Rows are points. To make a cloud, some directions were put in groups of two or more. Within a group, all points are equally far from the middle, so they leave a hole (a ring in 2 directions, a hollow ball in 3). The other directions are filled evenly. Then the cloud was stretched, turned, moved and blurred a little. Count the holes, and give their numbers of directions, smallest first.

Cloud (21 x 3):
[[-0.38  0.34  0.29]
 [ 0.12  0.63 -0.62]
 [-0.13 -0.06 -0.12]
 [ 0.07  0.52 -0.52]
 [ 0.23  0.12 -0.18]
 [ 0.21  0.63  0.24]
 [ 0.47  0.18 -0.18]
 [ 0.15  0.15 -0.34]
 [ 0.25 -0.06  0.08]
 [ 0.40  0.04 -0.12]
 [ 0.18  0.10 -0.20]
 [ 0.30  0.39 -0.04]
 [ 0.44  0.04  0.04]
 [ 0.01  0.13  0.02]
 [-0.05  0.46 -0.34]
 [ 0.16  0.39 -0.28]
 [ 0.34  0.27 -0.47]
 [ 0.37  0.13  0.07]
 [-0.05 -0.01  0.19]
 [ 0.46  0.34 -0.30]
 [ 0.47  0.59 -0.21]]
Holes: 0

Cloud, 21 rows:
[[ 0.20  0.09 -0.11]
 [ 0.40 -0.04  0.03]
 [ 0.45  0.17 -0.48]
 [ 0.48 -0.50 -0.02]
 [ 0.09  0.08 -0.24]
 [-0.12  0.13  0.21]
 [-0.27 -0.22  0.10]
 [ 0.30  0.12  0.31]
 [ 0.04 -0.20  0.23]
 [-0.25  0.61 -0.16]
 [-0.01  0.25  0.57]
 [-0.50  0.76 -0.06]
 [ 0.57 -0.24  0.22]
 [ 0.37 -0.10  0.23]
 [ 0.45 -0.06  0.08]
 [ 0.26 -0.01 -0.22]
 [ 0.32 -0.10  0.23]
 [-0.41  0.14  0.60]
 [ 0.43  0.18 -0.32]
 [-0.26 -0.23  0.07]
 [ 0.13  0.19  0.42]]
Holes: 0

Cloud (31 x 4):
[[ 0.11 -0.03  0.26  0.46]
 [-0.10 -0.13  0.38  0.04]
 [ 0.23  0.14  0.09  0.42]
 [ 0.01 -0.23 -0.13 -0.24]
 [ 0.29  0.00 -0.23 -0.23]
 [ 0.47 -0.13  0.16 -0.03]
 [ 0.54 -0.07 -0.39  0.38]
 [-0.41 -0.26 -0.12 -0.26]
 [ 0.17 -0.19  0.58  0.09]
 [-0.02  0.37 -0.09 -0.02]
 [ 0.71 -0.23  0.03  0.30]
 [-0.20 -0.07 -0.54 -0.55]
 [ 0.11 -0.16 -0.51 -0.17]
 [-0.25  0.24 -0.35 -0.02]
 [ 0.16  0.01 -0.62 -0.11]
 [ 0.04 -0.04 -0.16  0.49]
 [ 0.65 -0.02 -0.21  0.57]
 [ 0.24 -0.35 -0.67  0.19]
 [-0.41  0.04 -0.19  0.01]
 [ 0.48 -0.45  0.07  0.32]
 [ 0.28 -0.24  0.53  0.09]
 [ 0.49 -0.29 -0.10  0.19]
 [ 0.51  0.07 -0.29  0.31]
 [ 0.34  0.04 -0.46  0.05]
 [ 0.68 -0.05 -0.22  0.48]
 [ 0.13  0.30  0.23  0.18]
 [ 0.18 -0.29  0.06 -0.04]
 [-0.17  0.37 -0.45 -0.17]
 [ 0.47 -0.29  0.12  0.14]
 [ 0.14 -0.18 -0.09 -0.22]
 [ 0.22  0.14 -0.48 -0.16]]
Holes: 1 (2)
